Each row of a before or after table is a point. One or more steps were done to the points. Then noise was added and the rows were shuffled. The steps act on columns, c1 being the first. What was done? A step turns or swaps two columns, mirrors them in a line or flattens them onto one, adds a multiple of one to another, or multiplies or shifts one. Angles are multiples of 10 degrees, from the lower column toward the higher: turns from -170 to 170, lines from 10 to 170 but not 90. Use the fewest steps. Two steps may share a column if one is a turn and the other turns, adds or multiplies; they go together, in the order done. Otherwise the lowest column goes first.

Before (14 x 2):
[[ 25 -14]
 [ 11   7]
 [ 23 -20]
 [  9  75]
 [  7 121]
 [-49  -4]
 [ 23   4]
 [ 27 -29]
 [ 19  -3]
 [-16  18]
 [ -7 106]
 [ -9 -25]
 [ 28  24]
 [ -4  -2]]
After (14 x 2):
[[ -4  -2]
 [ 39  26]
 [ 58  34]
 [ 31  18]
 [ 15   7]
 [  8   5]
 [-37 -23]
 [ 39  22]
 [ 13   8]
 [ 12   7]
 [  8   3]
 [ -4  -1]
 [ 21   9]
 [-18 -13]]
Steps: flatten c1 and c2 onto the line at 30 degrees

Before, 13 rows:
[[ -38   57    0  -43]
 [ -42   36   21   32]
 [  31   -4  -10   35]
 [  40   35  -21   29]
 [  15   56   28   23]
 [  16   -3  -47   49]
 [  40   42    2   47]
 [ -66   -4   37   19]
 [  35   -1    7  -19]
 [  33    6  -18   -9]
 [  38   61  -22   44]
 [  46   46   -3   34]
 [  31  -70  -32 -121]]
After, 13 rows:
[[-49   0 -46 -39]
 [ 11  23  61 -22]
 [-40  15 -19 -37]
 [ 27  17  45 -25]
 [ 40  -1   3  13]
 [ 19  23   1 -35]
 [ 18  13  49  -9]
 [ 11  -5  44 -22]
 [-20  -1  68  -8]
 [ 53 -28 -29 112]
 [-20  27 -42  33]
 [ 24   2  21  18]
 [ 20  15  43 -35]]
Steps: turn c3 and c4 by -140 degrees; turn c1 and c3 by 30 degrees; multiply c2 by 0.4

Before (13 x 8):
[[-14 -12 -73   1  15  21 -43  18]
 [-38 -21  13 -16  30 -24  37  -6]
 [ 27  -8   0 -18   0  17  15  17]
 [-40 -21  36 -32   5 -18  34   4]
 [ 21 -16 -33  18   5  54 -34  14]
 [ 35 -23  42 -33 -31   8  -3 -55]
 [ 60   5   1 -25 -38 -16  19 -34]
 [-63 -20  53   3  -8 -39  23  -7]
 [  5  18 -13  -4  13  -6 -26  20]
 [ 49 -12 -33  33  10  22  -5  21]
 [ 24  -4 -20 -14  -2  10 -37  36]
 [ -7  39 -20  -9  25  17  -8 -11]
 [ 27 -10  -8 -11  33  -9 -27   1]]
After (13 x 8):
[[ -14   12 -121    2  -11    4  -47  -19]
 [ -63   19   87    4    6  -29   35    8]
 [ -40   21   74  -31   -4   -5   39   -4]
 [  -7  -39  -33  -10  -27   12  -14    6]
 [  25    4  -58  -14    8   -4  -38  -34]
 [  49   11  -46   33   -6   19  -12  -22]
 [  60   -4   24  -25   31   -9   23   39]
 [  36   25   36  -33   21    6   -5   60]
 [   5  -18  -37   -3  -10  -14  -24  -22]
 [  27   11  -30  -11  -33  -18  -23   -7]
 [ -38   20   56  -16  -30  -10   43    0]
 [  26    8    8  -18    3   22    8  -17]
 [  20   16  -83   17   -3   39  -50  -14]]
Steps: multiply c2 by -1; turn c6 and c7 by -20 degrees; add 1 times c7 to c3; turn c5 and c8 by -170 degrees

Before, 10 rows:
[[-37  43  48  45   6  41   0 -32 -11]
 [ 19 -15   9 -15   9 -13 -26  44  -6]
 [-15  34   9  10   4  38 -20 -34  21]
 [ 41  32  24  -5  42  -5 -29  23  -7]
 [-42  47   4  19  30  11   6 -26  -7]
 [ 31  22  26 -33  35  12  10  55   9]
 [-17  51  19  42  -9   3   5 -19  22]
 [-12  -5  49 -40   3 -47 -55  15  36]
 [  9 -24  42 -23   9 -40 -16 -21  28]
 [ 45  39  16 -45   7   2  -2  40 -34]]
After:
[[-120   39   16 -119   15    3    3   -3   31]
 [ -93   31   29  -19   52   -5  -26   10    0]
 [  99   49    0   -2   40   12    8   -6  -22]
 [  -2   -6   58   49   14  -47  -43  -20   51]
 [  51   51   15   90   -1    4    8    7  -33]
 [  97   47   48   15   14   43    9    0  -45]
 [ -86  -15   10  -28   19  -12  -22  -22   11]
 [-119   21   24   -8   46   12   14  -21   36]
 [  13  -23   44   48   18  -40   -8   20   32]
 [  66   34   15   59   10   39  -19   14   -4]]
Steps: turn c1 and c8 by 140 degrees; multiply c1 by 2; turn c3 and c7 by 10 degrees; turn c4 and c9 by -70 degrees; multiply c4 by 2.5; shift c5 by 10
